Rows are points. Examples show where two turns around zero, p and q, send a point. Write where each new point lands after one turn and then the other. Backwards means that the second turn is done in reverse. Each puzzle has new turns, and all numbers are rounded.

Turn p:
[4.4 4.4] => [ 5.4 -3.0]
[1.6 0.7] => [ 1.1 -1.3]
[-1.9 -5.2] => [-5.5  0.4]
[-4.2  0.2] => [-1.0  4.1]
Turn q:
[2.7 5.8] => [-5.7  3.0]
[-0.3 -3.9] => [ 3.9 -0.5]
[-2.5 -1.9] => [ 1.8 -2.6]
Where do these land?
p, then q: [-1.7  0.9] => [-1.9  0.5]
q, then p: [-3.0  3.4] => [-3.7  2.6]
p, then q backwards: [4.0 3.2] => [-2.8 -4.3]
p, then q: [ 3.8 -5.8] => [ 5.0 -4.8]
p, then q: [-3.1 -1.7] => [-2.6 -2.4]

Turn p:
[-2.1  1.9 -2.6] => [ 3.6 -1.1  0.6]
[ 2.0  0.4 -0.5] => [-1.1 -0.5  1.7]
[-0.3 -6.1 -2.2] => [-2.2 -4.8 -3.8]
[1.0 1.0 9.8] => [-4.1  8.9 -1.4]
[ 3.1  0.5 -3.1] => [-0.8 -2.9  3.3]
[-3.7  2.3 -1.4] => [ 4.5  0.3 -0.5]
Turn q:
[ 5.0  2.3 -3.6] => [3.1 5.2 2.4]
[-5.1 -4.4  0.8] => [-0.8 -4.6 -4.9]
[-4.1  2.0  2.5] => [-4.9 -1.4 -0.8]
[4.2 0.0 0.2] => [2.7 0.8 3.1]
Where do these land?
q, then p: [-1.3  2.5 -3.8] => [3.8 0.2 2.7]
q, then p: [ 0.2 -1.1  5.7] => [-2.8  0.5 -5.0]
q, then p: [-3.8  0.2  3.3] => [ 1.5 -1.7 -4.5]
p, then q: [ 0.2 -4.4  0.6] => [ 0.4  0.6 -4.4]
p, then q: [ 4.7  2.9 -5.9] => [ 0.6 -7.7  2.5]

Turn p:
[-2.8 -2.0  3.9 -1.6] => [ 3.6 -3.8 -0.6  1.1]
[-5.3 -2.2  3.1  1.8] => [ 3.5 -5.1  1.0 -2.7]
[-3.5 -4.0 -4.8 -1.3] => [-0.9 -1.9  6.9  1.3]
[-0.7  7.0 -2.9  2.9] => [-6.7  0.2 -2.3 -4.1]
[ 5.1  1.8 -2.3  1.2] => [-2.3  5.5 -1.0 -0.2]
[ 4.8 -2.9 -0.3 -4.8] => [1.7 3.6 0.4 6.2]
[2.4 2.3 3.4 1.8] => [ 1.1  1.5 -4.4 -1.7]
Turn q:
[-3.3  1.3  4.6  0.8] => [-4.7 -0.8  3.1  1.4]
[-2.7  4.7  5.0 -0.3] => [-4.6 -4.2  2.8  2.9]
[ 3.0 -0.4 -7.6 -0.5] => [ 4.9  0.3 -6.1 -2.3]
[ 0.0 -3.1 -7.8  0.3] => [ 2.6  3.7 -6.5 -2.8]
[ 0.5 -1.2  3.9 -2.6] => [0.5 0.9 3.6 3.2]
[ 2.5 -1.4  1.9  2.3] => [ 1.2  0.2  3.1 -2.4]
Where do these land?
q, then p backwards: [-7.9  6.6  3.9  1.2] => [-4.5  6.8 -5.6 -4.9]
q, then p: [ 1.8 -3.4  4.2 -0.8] => [ 1.9  0.0 -5.3 -1.2]
p, then q backwards: [ 3.8 -2.0 -1.4 -2.0] => [-1.0 -3.3  1.3 -3.3]
q, then p: [ 0.4 -3.7 -4.1  1.8] => [-4.7  1.0 -1.4  3.0]
q, then p: [ 3.5  4.4  0.7 -2.0] => [ 4.4  3.3  2.4 -0.3]
p, then q backwards: [-1.3 -5.5 -2.5 -1.3] => [ 3.0 -0.9  5.3 -1.5]
p, then q backwards: [-0.3  3.5 -0.9  3.0] => [-2.1  0.0 -1.5  3.9]
